Each row is a point. To make a cloud, some directions were put in groups of two or more. Within a group, all points are equally far from the middle, so they leave a hole (a ring in 2 directions, a hollow ball in 3). The other directions are filled evenly. Then the cloud was stretched, turned, moved and blurred a little. Count the holes, and give their numbers of directions, smallest first.

Cloud:
[[ 0.42  0.36]
 [-0.43 -0.44]
 [-0.44  0.30]
 [ 0.62 -0.09]
 [-0.32  0.41]
 [-0.22 -0.62]
 [-0.46 -0.42]
 [-0.33  0.40]
 [-0.48 -0.40]
 [ 0.04 -0.68]
 [ 0.61  0.04]
 [-0.35 -0.53]
 [ 0.60  0.05]
 [-0.57  0.00]]
Holes: 1 (2)

Cloud:
[[ 0.42 -0.17 -0.47]
 [-0.86 -0.27 -0.07]
 [ 0.13  0.17  0.10]
 [-0.44  0.45 -0.81]
 [ 0.27 -0.37 -0.78]
 [-0.47  0.54 -0.67]
 [-0.13  0.41 -0.44]
 [ 0.05 -0.76 -0.38]
 [ 0.23  0.63  0.21]
 [ 0.63 -0.29 -0.28]
 [ 0.17 -0.27  0.25]
 [-0.46 -0.19  0.36]
 [-0.47  0.09  0.42]
 [-0.21 -0.37  0.59]
 [ 0.49  0.63 -0.16]
 [ 0.06  0.02  0.17]
 [-0.29 -0.15  0.83]
 [-0.56  0.09 -0.52]
 [ 0.09  0.02 -0.68]
 [-0.25  0.47 -0.18]
 [ 0.50  0.36 -0.58]
 [ 0.59 -0.45  0.07]]
Holes: 0

Cloud:
[[ 0.65  0.47 -0.06 -0.41]
 [-0.34  0.42  0.29 -0.48]
 [ 0.52  0.39 -0.54 -0.02]
 [ 0.31  0.07  0.31 -0.23]
 [ 0.03 -0.36  0.47  0.49]
 [-0.44  0.43 -0.66  0.41]
 [ 0.47  0.41  0.81  0.41]
 [-0.53  0.15 -0.05 -0.55]
 [-0.55  0.28 -0.14  0.68]
 [ 0.22 -0.46 -0.54 -0.18]
 [ 0.32 -0.32 -0.39  0.79]
 [ 0.46  0.20 -0.44  0.52]
 [ 0.34  0.22  0.81  0.25]
 [ 0.28 -0.40  0.49  0.11]
 [-0.22  0.42  0.60  0.33]
 [-0.22 -0.23  0.40 -0.11]
 [ 0.42 -0.02 -0.35  0.63]
 [ 0.54  0.63  0.58 -0.34]
 [ 0.00 -0.15 -0.49  0.62]
 [-0.33  0.55 -0.36 -0.02]
 [ 0.67  0.58 -0.12  0.62]
 [-0.29  0.48 -0.63  0.51]
 [-0.25  0.27  0.38 -0.10]
 [-0.26 -0.41  0.69  0.30]
 [-0.47  0.57 -0.17 -0.32]
 [ 0.52 -0.06  0.37 -0.04]
 [ 0.65 -0.51 -0.12 -0.40]]
Holes: 0

Cloud (50 x 6):
[[-0.62  0.51 -0.43 -0.08  0.24 -0.25]
 [ 0.55  0.35  0.28 -0.14  0.08  0.38]
 [-0.33  0.88 -0.24  0.24  0.42 -0.26]
 [-0.09  0.05 -0.09  0.73  0.70 -0.48]
 [ 0.19 -0.57 -0.44  0.65 -0.62 -0.25]
 [-0.43  0.09 -0.82  0.37 -0.16 -0.10]
 [ 0.94 -0.04 -0.56  0.66 -0.23 -0.17]
 [ 0.25  0.48 -0.24 -0.09  0.71 -0.39]
 [ 0.40  0.16 -0.30 -0.34  0.53 -0.47]
 [-0.22 -0.51 -0.36  0.63 -0.06  0.36]
 [ 0.69  0.07 -0.47  0.13 -0.37 -0.65]
 [ 0.73  0.50 -0.49  0.52  0.09 -0.46]
 [ 0.25  0.08 -0.24 -0.24  0.69 -0.49]
 [ 0.66 -0.08  0.15  0.36  0.62  0.05]
 [-0.29 -0.12  0.52  0.51 -0.07  0.02]
 [-0.42 -0.40  0.32  0.15  0.47 -0.36]
 [-0.43 -0.29 -0.63  0.25 -0.43 -0.14]
 [ 0.45  0.81 -0.68  0.60 -0.35  0.21]
 [ 0.05 -0.03 -0.16 -0.20  0.90  0.25]
 [-0.06 -0.31 -0.52  0.35  0.07 -0.82]
 [ 0.60  0.12 -0.75  0.33  0.11 -0.51]
 [-0.08  0.35  0.04  0.99 -0.53  0.19]
 [ 0.37  0.24 -0.85  0.59  0.16  0.43]
 [ 0.40 -0.07 -0.32  0.27  0.65  0.60]
 [-0.62  0.64 -0.19 -0.17  0.08 -0.16]
 [-0.65  0.15  0.12  0.17  0.65 -0.15]
 [-0.29  0.25 -0.22  0.86  0.54 -0.40]
 [-0.11  0.61  0.23  0.10  0.11  0.63]
 [-0.60 -0.04  0.35  0.48  0.36 -0.26]
 [ 0.10  0.07  0.27 -0.20 -0.35  0.42]
 [ 0.66 -0.03 -0.13  0.31 -0.66  0.47]
 [-0.07  0.34 -0.04  0.22  0.81  0.49]
 [ 0.37  0.61 -0.14  0.62  0.45  0.58]
 [ 0.81  0.11 -0.09  0.44  0.41  0.42]
 [ 0.30 -0.52 -0.17 -0.17 -0.59  0.13]
 [-0.35 -0.24 -0.79 -0.02  0.12 -0.05]
 [ 0.06  0.49  0.48 -0.01 -0.11  0.12]
 [-0.18  0.11 -0.24  0.09 -0.73 -0.56]
 [-0.34 -0.06 -0.11 -0.36 -0.53 -0.06]
 [ 0.19 -0.02 -0.60  0.05  0.41 -0.69]
 [ 0.31  0.76 -0.69  0.78  0.00  0.17]
 [ 0.69 -0.12  0.25  0.45 -0.30  0.28]
 [ 0.02 -0.01  0.32  0.91 -0.44  0.00]
 [ 0.07 -0.08 -0.28 -0.23  0.70 -0.52]
 [ 0.02 -0.75 -0.39 -0.06  0.29  0.20]
 [-0.37 -0.65 -0.03 -0.18  0.21  0.03]
 [ 0.19 -0.10 -0.10  0.60  0.51 -0.76]
 [ 0.16  0.27 -0.57 -0.51  0.54  0.13]
 [ 0.09  0.19 -0.35  0.66 -0.95 -0.14]
 [ 0.84 -0.23 -0.22  0.83  0.09 -0.06]]
Holes: 2 (3, 3)
